Rows are points. Before rounding, the points of a table are all equally far from one centre. They may lie mostly on one side of it. Where is the centre, to within rounding?

Points:
[[-0.22 -0.64 -0.11]
 [ 0.18 -0.41 -0.17]
 [-0.11 -0.34 -0.47]
 [-0.31  0.01 -0.35]
 [-0.05 -0.46 -0.40]
 [-0.32 -0.57 -0.27]
 [ 0.16 -0.17 -0.30]
 [-0.44 -0.19 -0.37]]
Centre: [-0.17 -0.25 -0.09]

Points:
[[-0.27 -0.55 -0.19 -0.37 -0.21  0.02]
 [-0.25  0.16  0.36 -0.34  0.05  0.00]
 [-0.36 -0.31 -0.52 -0.26 -0.08  0.03]
 [-0.46 -0.07 -0.29 -0.68 -0.35  0.17]
 [-0.03  0.04 -0.46 -0.29 -0.55  0.35]
 [-0.15 -0.05 -0.56 -0.34 -0.18  0.61]
 [-0.30 -0.24 -0.30  0.17  0.12  0.34]
 [-0.29 -0.32 -0.38 -0.47 -0.28  0.61]
 [-0.31  0.47 -0.17 -0.06 -0.26  0.38]
 [-0.46 -0.10  0.10 -0.34 -0.57  0.07]
 [-0.39 -0.31  0.27  0.07 -0.23  0.30]]
Centre: [-0.17 -0.05 -0.08 -0.26 -0.13  0.27]

Points (15 x 11):
[[-0.43  0.00  0.45  0.38  0.08  0.23  0.09 -0.07 -0.31  0.23  0.16]
 [ 0.34  0.19  0.54  0.14  0.01  0.57 -0.36  0.11  0.18 -0.23  0.26]
 [ 0.12 -0.25  0.10  0.46 -0.04  0.52  0.03 -0.45  0.21  0.53 -0.53]
 [-0.14  0.08  0.39 -0.18 -0.02  0.60 -0.37 -0.10  0.05 -0.09 -0.63]
 [-0.22 -0.31 -0.17  0.06 -0.07  0.26 -0.22 -0.47 -0.23 -0.24 -0.69]
 [-0.37 -0.35  0.40 -0.12 -0.32  0.48 -0.26  0.20 -0.01 -0.16 -0.57]
 [ 0.02  0.06  0.63 -0.11  0.07  0.40 -0.34 -0.32  0.17 -0.46  0.11]
 [ 0.04  0.35 -0.06  0.32 -0.37  0.41 -0.29 -0.05  0.34 -0.55 -0.46]
 [-0.09 -0.34  0.80  0.23 -0.13  0.14 -0.32 -0.04  0.47 -0.01 -0.49]
 [-0.11  0.04 -0.33 -0.16  0.09 -0.03 -0.40  0.04  0.14 -0.26  0.02]
 [ 0.15 -0.46  0.65  0.50  0.13  0.56  0.00 -0.06  0.32 -0.51 -0.11]
 [-0.29 -0.50  0.74 -0.19 -0.27  0.20 -0.18 -0.09 -0.02 -0.13 -0.18]
 [ 0.02 -0.36  0.28  0.26  0.10  0.29 -0.38 -0.66  0.26 -0.51 -0.47]
 [-0.56 -0.20  0.39  0.35 -0.46  0.05 -0.27 -0.06 -0.37 -0.06 -0.25]
 [ 0.06  0.11  0.55  0.07 -0.25  0.67 -0.06 -0.45  0.19  0.22 -0.50]]
Centre: [ 0.06 -0.18  0.15  0.27 -0.16  0.26 -0.11 -0.11  0.08 -0.09 -0.14]

Points:
[[-0.56 -0.14 -0.14  0.31 -0.14  0.29  0.00 -0.29 -0.81 -0.39  0.07  0.18
   0.35 -0.70]
 [-0.65  0.25 -0.25 -0.19  0.05  0.41  0.36 -0.04 -0.08 -0.02 -0.03  0.26
   0.41  0.07]
 [-0.42  0.33  0.29  0.25  0.29  0.52  0.19 -0.04 -0.51  0.23 -0.16  0.14
   0.20  0.09]
 [-0.61  0.24 -0.42  0.29 -0.01  0.53 -0.02  0.02 -0.23  0.35  0.04 -0.36
   0.31 -0.11]
 [-0.32  0.02  0.08  0.31  0.04  0.46  0.03 -0.08 -0.38  0.26 -0.12 -0.31
   0.69 -0.12]
 [-0.31  0.30 -0.32 -0.38 -0.08  0.33 -0.15  0.24 -0.12 -0.04  0.04  0.18
   0.43 -0.22]
 [-0.16  0.34 -0.40  0.30  0.30  0.07  0.14  0.35 -0.56  0.11  0.24  0.48
   0.27 -0.27]
 [-0.54  0.13 -0.78  0.22  0.34  0.26  0.11 -0.16 -0.50 -0.03 -0.19  0.31
   0.38 -0.18]
 [-0.48  0.56  0.09  0.45  0.48  0.23 -0.19 -0.18 -0.22  0.00 -0.09 -0.10
   0.13 -0.07]
 [-0.48  0.33 -0.08  0.23  0.44  0.35  0.26 -0.02 -0.71 -0.15  0.42 -0.16
   0.37 -0.28]
 [-0.70  0.03 -0.51  0.28  0.40  0.51  0.08  0.20 -0.34 -0.09  0.07 -0.28
  -0.04 -0.08]
 [-0.34  0.14 -0.33  0.18  0.41  0.56 -0.06  0.22 -0.07  0.24  0.15 -0.21
   0.34  0.08]
 [-0.44  0.36 -0.46  0.43  0.07  0.33  0.15 -0.35 -0.12 -0.27  0.18  0.10
  -0.16 -0.32]
 [-0.74 -0.18 -0.38  0.20  0.51  0.35  0.06  0.05  0.11 -0.22 -0.16  0.05
   0.23 -0.31]
 [-0.84  0.13 -0.07  0.08 -0.18  0.26 -0.12 -0.19 -0.74  0.03  0.16 -0.37
   0.44 -0.53]
 [-0.72  0.25 -0.42 -0.21  0.15  0.07  0.10 -0.09 -0.67  0.40  0.57  0.29
   0.05  0.20]
 [-0.42  0.21 -0.59  0.36  0.32 -0.35  0.11  0.05 -0.47 -0.02 -0.26 -0.04
   0.12 -0.10]
 [-0.59  0.40 -0.06  0.08  0.30 -0.05  0.05 -0.53 -0.44 -0.11 -0.15 -0.38
   0.26 -0.15]
 [-0.18  0.12 -0.60  0.16  0.27  0.27  0.05 -0.33 -0.75  0.41  0.27 -0.09
   0.13 -0.55]
 [-0.73  0.26 -0.15  0.38  0.00  0.38  0.40 -0.14 -0.67  0.07 -0.08 -0.22
   0.08 -0.11]
 [-0.39  0.14 -0.70  0.02  0.50  0.26  0.19 -0.03 -0.40  0.24  0.20 -0.30
   0.13 -0.25]]
Centre: [-0.47 -0.13 -0.10  0.11  0.12  0.06 -0.13 -0.14 -0.38  0.09  0.18  0.13
  0.11 -0.17]
